Each row is a point. To make a cloud, some directions were put in groups of two or more. Within a group, all points are equally far from the middle, so they leave a hole (a ring in 2 directions, a hollow ball in 3). The other directions are filled evenly. Then the cloud was stretched, turned, moved and blurred a little. Count the holes, and give their numbers of directions, smallest first.

Cloud:
[[ -7 -35  29]
 [ -5  46  -5]
 [ 41  19   0]
 [ 14 -37 -21]
 [-33  11 -26]
 [ -9  47  -2]
 [ 41  -2 -13]
 [-44  14   5]
 [-11  41  25]
 [-43 -11   1]
 [  0  46  12]
 [-37   3 -25]
 [ 34 -30   4]
 [ 11  36  29]
 [-21  41  16]
 [ 28  36  -3]
 [-21 -37  -9]
 [-31 -32   0]
 [-17 -41   9]
 [ 34 -26  15]
 [ 20 -10  41]
 [  5 -31  35]]
Holes: 1 (3)

Cloud:
[[ -7 -29  34  -4  44   7]
 [ 47  17  22 -39  35  19]
 [ 20  -6  -7 -68  -3  32]
 [ 33  36 -39 -42 -11   1]
 [ -1 -15  16  39 -27  20]
 [-11   1  21  42 -24  16]
 [ 45 -18  17 -34  16  35]
 [ 51  10 -28 -32   1  34]
 [-30  14 -15 -50 -15 -20]
 [ 49  48  -6  -7   4  16]
 [-21  29  20 -50  24 -19]
 [-14 -14  -4  -6  -7 -49]
 [ 39 -15 -26  -9  24 -27]
 [ 30  24 -44   0 -18   1]
 [ 10 -40  27 -38  18 -14]
 [ 19 -16 -14 -13  29 -43]
 [  0  13 -40 -21 -38  17]
 [-26 -10  32   1  30  36]
 [ 32  -7  43  -8  19  35]
 [  4  -9 -12 -16  58 -12]
 [ 60  11  29  -2   6   9]
 [ -4 -21 -13   7 -41 -16]
 [ 47 -28 -17 -21 -15 -11]
 [  2 -41  -1 -51   7 -11]
 [ 14  12  24  44   2 -14]
 [ -6  -7  13  49  17  -5]
 [ 18  30   7  25 -29 -13]
 [-53  -4 -11 -20   3 -14]
 [ 13  31  26 -49  -6 -30]
 [ 21  15 -32   1 -38 -12]
 [-28  29 -17 -28  41  16]
 [ 37  34  39   7   4  -6]
 [ 34  20 -17 -25  30  46]
 [  3 -45  -2  21  20  19]
 [ 20 -14   6  35  29  27]
 [ 18  34  49  -9  17  20]
 [  1  -4 -17  27   3 -38]
 [-15 -29  22 -55  -3  11]
 [ -3 -21  30  41 -12   5]
 [ 25 -19  48  -2 -12  25]
 [ -7  42 -34  -9 -17 -16]
 [ -7  28   8 -65  30  -7]
 [ 31 -11  34 -52 -10  21]
 [ 47 -22   2 -42  17  27]
 [ 16 -43  32  -7 -19  -5]
 [-32 -31   6 -27 -22 -13]
 [ 36  -7 -17 -52   0  40]
 [-21   8  22  28   9  42]
 [ 17  29  -4   7 -45   2]
 [ -5  22  13 -73  -8  -2]
 [  1 -29 -19 -57   5 -15]
 [-10 -43 -25 -31   0  19]]
Holes: 1 (6)

Cloud, 83 rows:
[[ 26  36   3 -25 -34  -7  -5  10]
 [ 16 -29 -17  38  37  -2 -12   7]
 [ 17 -34 -38  36  35   6   9   4]
 [  6  -6 -42 -18  12  54  -3  33]
 [ -7 -48 -21  15 -27   7  12   6]
 [  2  17   7  39  -4  -2 -48 -28]
 [ -6  12  26  10  12 -17 -44   5]
 [ -1  -4  -6  -4  19  59   1   6]
 [ 18 -34 -15  10  46  -8   2  -2]
 [  0   2  -3 -27 -45  32  28 -33]
 [ 10   5 -38   3 -60 -15 -24  15]
 [-11  30  -9 -19  -4  57 -12 -27]
 [  0  31 -42  -1  36 -11 -44 -11]
 [ 56 -11 -10  32 -20  -6  -4 -53]
 [ 36  37   4 -18   4   3  40  10]
 [ 22   5 -68  22   9  25  -1 -19]
 [  1   2 -22  11  -4 -44   8 -44]
 [ 29  40 -36 -12   9  39   3   0]
 [ 10   7  -9  71 -23 -18   8 -29]
 [-11  -1 -78  24  -5 -23  20  -3]
 [ 24 -14   5  17  46 -13 -23 -34]
 [ -1  18  -8  27 -35 -48  11  -6]
 [ 18   5  12  -7  -1  13  52  39]
 [ 57 -12 -13  47  10  28  22 -28]
 [ 27 -33   1 -30 -25  -7   2  -6]
 [-13   0 -38  69 -25  21  25   2]
 [ 19 -10 -13  36 -38  45 -12 -41]
 [ 18  13 -49 -17 -19  39  36 -14]
 [ 37  45  -7   8   7  30   2  12]
 [ 27  20  -9 -12  -4  56  42 -16]
 [ 48  -5  28  -9 -27   1  61 -15]
 [ 25   7   5 -24 -28 -27 -27  25]
 [ -3   7   9 -51 -12  36  15 -10]
 [-24 -23 -50 -18   7  11  19  -1]
 [  5 -13  28 -19  23  51   2 -15]
 [ -1 -11 -65 -20  14  26   0 -21]
 [ -2   7   7  -1  38  51 -20 -39]
 [ -4  17  10  28  14 -30  -8 -40]
 [ 18 -31 -35 -19 -25  -7  28   6]
 [ 44 -34   6  10  -9   9 -13  20]
 [ 23   9  34 -32 -40  30   7 -25]
 [ 34 -16   1  12 -27 -25 -24 -30]
 [ 43  11  -5  19 -50 -10  -1  19]
 [ 35 -25   1  32 -15  31 -15  24]
 [ 26 -15  19 -14  16   2 -25  43]
 [-15 -25 -13  15  40  16   9 -35]
 [-15 -20 -52  33 -32   3   2 -14]
 [ 49  11 -18  30 -18  34 -38   3]
 [ -1   6 -55  13  10  39  48  16]
 [  3  20 -74  28 -19 -18   6  -9]
 [ 40 -12   8  -4  26 -18 -22  17]
 [ 51  -6 -19  30  -5  53  30 -40]
 [ 16  13 -48  44   1  29  -3 -38]
 [ 27 -45 -27  18 -15  20   7  30]
 [ 36 -24 -33  57 -12  12  -1  23]
 [ 10  14 -35 -18  46  37 -15 -42]
 [ 11  -5  15  35 -14 -48  23 -38]
 [ -2 -15 -11  43 -31  -5  -8 -44]
 [ -8 -37 -12  -7  37  21  15  -5]
 [ 20  55 -12 -15  15  24 -20 -33]
 [ 26 -38   4  12  38  -4   8  -2]
 [ 29  -5  10  32  31   2 -15  26]
 [ -2  -8 -39  -6 -25  -3 -36 -54]
 [ 42  15  14  28 -46  15 -11 -36]
 [  7 -20  -7 -31 -28 -20   9 -13]
 [  5   0 -16 -35   4   4  22  56]
 [-22  14   3  -8  32   1  32 -32]
 [  0  11 -68 -21  15  12  25  31]
 [  1 -35 -32  16  42 -11  37   8]
 [  7   1 -83  11   7 -11  -6   9]
 [ 26  31 -43  -3 -23  24  43 -48]
 [ -8  36 -46 -17 -53   0 -19  22]
 [ -6   9 -62  52 -21 -11   2 -15]
 [  9 -20  13 -17   4 -32 -25 -49]
 [ 35  34 -27 -16  18 -16  10 -44]
 [ 16  43  -8   9  -9  24 -38 -69]
 [ 41  21 -60  -8  -4  -4 -24  29]
 [ 25  46 -54  48 -24 -17  -5  13]
 [  1   8 -50  -1  35 -38   7  12]
 [ -5  14 -11  40 -34  17 -36 -27]
 [-14   3  15  41  25 -17  18   2]
 [ -2  11 -53 -20 -43  13  -8 -17]
 [  2 -27  23  30  21  -1   5   7]]
Holes: 1 (6)

Cloud (93 x 9):
[[-16 -23 -38   9  15  -3  24 -33  19]
 [ 10  12  26  -9  15   7  36 -38  -4]
 [-31  15  -9 -13 -47 -30 -39 -36 -24]
 [-17  30  -6  -7  28   0 -28 -12 -54]
 [-33 -27  -9 -24  -5  19  23  -8   0]
 [-50  19  -7   5 -56 -20 -25 -14   0]
 [-15  40  -2  40  20 -32  -6  13  -3]
 [ 13 -26  53  29  13 -10  10 -11 -42]
 [-12  13  57   1   6  11   2  38  24]
 [ -5  19   2  57   1 -23 -24  14   9]
 [-59   5  15  62 -23   0  -7 -34 -11]
 [-35   8 -17 -17 -11  44 -40  23 -53]
 [-51 -46  31 -30 -18   2 -53   2 -26]
 [-51 -28  14  17  13  27 -62  40 -12]
 [  7 -18  47  -1 -14 -18  -1  57 -20]
 [  5 -44  32 -26 -30   7 -31   7  -2]
 [ 11 -33  21  25  35  -2  -6 -21 -12]
 [-45 -14 -32  25  35 -17 -19 -11   2]
 [-51 -24  -6  -1 -48  -8  -9  11 -28]
 [-38  19 -14  10  23  24  -8 -26 -35]
 [-42  -2 -25 -14 -14 -34 -51 -13 -47]
 [-40  30  15  28  24 -35   4  -9   3]
 [-54 -21  -5  27   0  44 -57   0  26]
 [  7 -50  -1  32 -36 -40  -5  -8 -32]
 [ 18 -24 -34  -7   4 -23 -20   2 -31]
 [  8   1  46  11  41  -6   7  21 -18]
 [  9  28  -4  -9 -16  26 -48   8  23]
 [  8  -8 -22  18 -14 -45 -31 -18  17]
 [  7  25  24 -44  29 -14 -33  13 -23]
 [-13   3  39  42  -7  12 -54 -29  10]
 [-20  39   8 -15  24 -37   4   9  -2]
 [-29  30  25   0 -43  18  20  18   3]
 [ 11 -32 -29  19 -37 -25 -28  -7 -20]
 [ 13 -45  23  42 -14 -28 -20   2 -51]
 [-36 -24  13  -4  10  53  10  30 -41]
 [-58 -30  11 -11  10 -11   0 -33  12]
 [ -7 -24  31  54  -2 -11 -31  -3  14]
 [-55 -25  -4 -17 -49 -10 -32  -1  -8]
 [-42  18  -8 -20 -34  -1  11 -44   6]
 [-46  31 -20 -21  -7 -15 -13 -32  15]
 [  3   1 -18  35 -39 -29 -51 -11  21]
 [-56 -51  23  49 -12   5  10 -11  -6]
 [-64  -8  21  -4  14 -27   1  28 -12]
 [  7   2  30  37  26  10 -18   0 -16]
 [-43   0 -26  15   1  -1 -53 -52 -39]
 [-11   8  27  58 -19 -26  11  18   2]
 [ -7 -44  34  25  -8 -31 -31  -5   7]
 [-63 -28  21  -6 -33   1 -19  17  -5]
 [-28  10  53  -8 -39  -2 -34   3  20]
 [-63 -20  28  18  24  20  16 -18  -1]
 [ 24 -34   5 -16  13 -18 -44 -45 -22]
 [ 15  14  -1  26  34  -2   0 -13  -1]
 [-44   3 -38   1  20 -15 -35 -10 -27]
 [  7 -19  -3   9 -22  28 -59  47 -15]
 [ -7 -46  14  43  -5   7 -54  12 -25]
 [-47 -25  33  -8  36  18   9  42 -45]
 [ 26  -4 -11  10 -26  15  18  25 -22]
 [ -4 -29  21  -8 -56  -2 -39 -19  43]
 [  7  28 -14  -7 -12 -23 -45  -5 -56]
 [ 14  -9  35 -22   8  -5 -26 -46  -5]
 [-23 -25  -4  -9  40  37 -28  16 -23]
 [ -2  24  -2  15 -25 -47   4  16  12]
 [ 10   7  22   0 -18  42 -18 -35   9]
 [-19  24  19 -39  24  10 -46 -19 -29]
 [-59   4  20  34 -31 -19 -36  -6 -18]
 [  6  27 -19  23 -24 -21 -38   1  -1]
 [-15 -14 -48  24  -5  -9  10  33 -19]
 [-19  16  53  16  27  -3   1  15 -19]
 [-21   6  10 -32 -37 -15   7 -39 -40]
 [-40  17  37  -8  11  44 -32   5 -26]
 [-38  18  46  28  -1 -19  -8  25 -14]
 [-18  30   3  -3  18 -32 -19 -23 -14]
 [-50  14  20  -3 -46  43 -22 -32  12]
 [-20 -22 -30   5 -28  13 -55  46 -18]
 [  5 -13  16  54  -7 -24 -31 -32 -13]
 [-29   5  58   7 -36   5 -31  -4  13]
 [  9 -53  28 -26 -13  30 -26 -19 -16]
 [-49   3 -22  16  28  13 -29 -30 -16]
 [-39  -4 -30   8 -27 -19  12  10 -54]
 [ -4   5  57 -28   0   9  -4  -3 -22]
 [-10 -18  57  17 -31 -10  -4 -20  22]
 [  4  -4  30 -20 -37 -43 -39  -3 -30]
 [ -7  10  44  39 -10  21  -5  18 -30]
 [ 18 -34 -18   4  18 -27 -57 -17 -37]
 [-51 -36  22 -17 -48  16 -17  -8 -34]
 [-21  21  -9 -20  -9  -4  27 -38 -36]
 [  7 -19  10 -19  -1  33 -10  30   9]
 [ -5 -36 -28  28 -21  -8 -30  35 -53]
 [-40 -27 -10  40 -19  36  -4  20  -2]
 [-44  13 -26 -26 -16 -28 -38  -3 -27]
 [-22  21  12  25 -10 -41  11  22 -53]
 [ -5   0  17  22 -54 -33  -9  -4  13]
 [ -2  -8  29  33  -7 -28 -54  37  -8]]
Holes: 2 (2, 4)

Cloud (90 x 9):
[[ 49  17  10   7  -5 -43  10 -37 -28]
 [ 26 -18   7 -21 -51 -60  12  -3   0]
 [ -2  16  48  -2  -5 -26  26  -7 -12]
 [ 58  15   4  16  30 -45  -1  -6 -35]
 [  4  26 -21 -62 -11  -4   8 -43 -28]
 [  1 -21  25 -49 -38  -4   5  -7 -20]
 [ 45  19 -13  15  45   3   6 -17   6]
 [-33  10  29  12  19 -22  -9  27 -32]
 [ 18  32  -5 -18  15 -53 -18   2  11]
 [ 19  41   5 -31  15 -46  -1  17 -11]
 [ 12  17  55  31 -13 -14  26  12 -26]
 [-29  29   3  -7  25 -41  25  17  12]
 [-33  12  17   8 -11 -26  38 -47 -38]
 [-14  33  38   2 -27 -13  -8 -19 -20]
 [ 13  42  50  19 -14  -8  -5  -6 -15]
 [ 17   2  24 -46   6  -7 -28   0  -3]
 [-10  51  10 -52   3  28 -12  -5 -23]
 [-12 -20  45  11  20  -9  14  -5   8]
 [-61   0 -47 -25   0 -32  17 -49   2]
 [-33  25  10 -32 -32 -26   8 -54 -35]
 [ -2 -22  49  -6  13 -36  -2 -21 -10]
 [  3 -25 -18   1  30 -37  53  23  -1]
 [ 17 -13  -2  53 -25  -8  18 -40 -36]
 [  7  -4  50  16  10  19 -24  20  19]
 [-19  16  18  17  -1  19  48 -21  -3]
 [-24  25 -24  37   6 -16  19 -14  -5]
 [  4   3  -8 -31 -14 -32   6 -54  41]
 [  0   2  33 -38 -14 -34  29 -15 -40]
 [ -1 -27  -4  24  51 -12  18 -24  34]
 [ 18  10  54  26 -26 -12 -15   8   1]
 [-10 -14  -5  13   2  15 -36 -49  30]
 [ 35 -11  10  25  17  20   0   3  25]
 [-22  12 -31  25  -4  31  -7   6  -6]
 [  9  10  36 -38  36 -40  -8 -38 -29]
 [ 45  -3  31  17   4  11 -13  32  60]
 [ 14  -7 -31 -20  -2 -16   2  21   2]
 [ -6 -18 -28   7 -14 -20 -52  -2  15]
 [ 13 -24  20  35 -16 -28 -53   3   1]
 [ 37   8  21 -20 -51  -5  50  -3   5]
 [ 24  17  29 -28 -16 -60  53   8 -42]
 [-25 -27 -17  39  -5 -39 -13 -21  -8]
 [ -2 -21 -20  30 -10   2 -20 -28  18]
 [ -7  35   1 -15   6 -54 -34  35  29]
 [  4 -19   7 -38 -23  33  -1 -39  17]
 [ 23  13 -10 -31  55  12 -45 -10  12]
 [  3 -23  45  23  23 -12  42  -3  19]
 [ 28  20  63  18  11  23  38  48   3]
 [-46  -3  -6 -62 -12 -33 -16   0 -22]
 [  0 -50   4  19  12   6  29   0 -16]
 [-39   7  -7 -60 -20 -50 -33 -24 -19]
 [  7  17  27 -51  -5 -32 -21  40 -40]
 [ -8 -25   3  36   9 -18 -13 -35  36]
 [  2  -9 -24 -61  -4 -18  40   7  -7]
 [ 32 -56  -7  12 -37  -5   8  -3  -6]
 [-27   9 -17  16  16 -28 -35  29  -2]
 [-10  19  12  -1  -9  14  60  17 -21]
 [  6  16  12 -49 -27  17  29 -14 -21]
 [-27  16  25 -34 -11  12   7  27  22]
 [-19 -60 -15  14 -19  36 -24  17  43]
 [ 44  34  -7   8  -2   7 -18 -22  -2]
 [-45  11  32  15  36 -11 -18  37  27]
 [ -6 -23  12 -26  -3  11 -36 -43   3]
 [-19  -5 -47 -40 -15   5  -6   3  14]
 [-35   2  43  25  24 -18   1  34  36]
 [-16   9  23 -44 -11 -17   3  40  16]
 [ 10 -27  26  -5  15  34  51 -24  15]
 [ -5 -20 -12 -41  14  -5  -5  70  56]
 [-24  33 -24   4 -34 -20  -7  15 -24]
 [ 20   4  58 -12  17 -53   8   3  18]
 [-37  30 -45 -22  17  31  46 -45 -32]
 [ 22  31  33 -20 -10 -38   5  11  14]
 [-21 -11 -22 -43  30  -3  -8  45  -7]
 [ 30 -19 -33 -43  19  -9  44  12   1]
 [ 61  24  11   6 -22  26 -14  36  21]
 [-41 -14  23  22 -22 -42  27 -57 -10]
 [ -7  -9 -23  24  -1  21 -46  -1 -51]
 [ -1  22  24 -55  22  -5  29  11 -43]
 [  6  11  30   5 -24  -5  28 -46 -42]
 [  5  15  24 -50  23 -54   5 -22  -7]
 [-19  -2 -18 -50  21  17 -11  59  17]
 [ 46 -19  16 -35  23  13  19   1  15]
 [ 18 -17  22 -45 -31 -23  32 -19 -23]
 [  7  58  26 -16  18 -62  23   5 -38]
 [ -6 -31  26  13  47 -11   5 -27  35]
 [ 33 -24   5  13 -35  -9  23 -30  32]
 [ 31  -2 -13   8  36 -48  -5 -20 -16]
 [-26 -13  29 -16 -17   8  46   4  16]
 [-17  31  35 -40  24 -52 -37  38  17]
 [ -6  -1 -12 -22 -24 -11  21  53  53]
 [-23  15  16  22 -52 -22  28  18 -35]]
Holes: 1 (3)
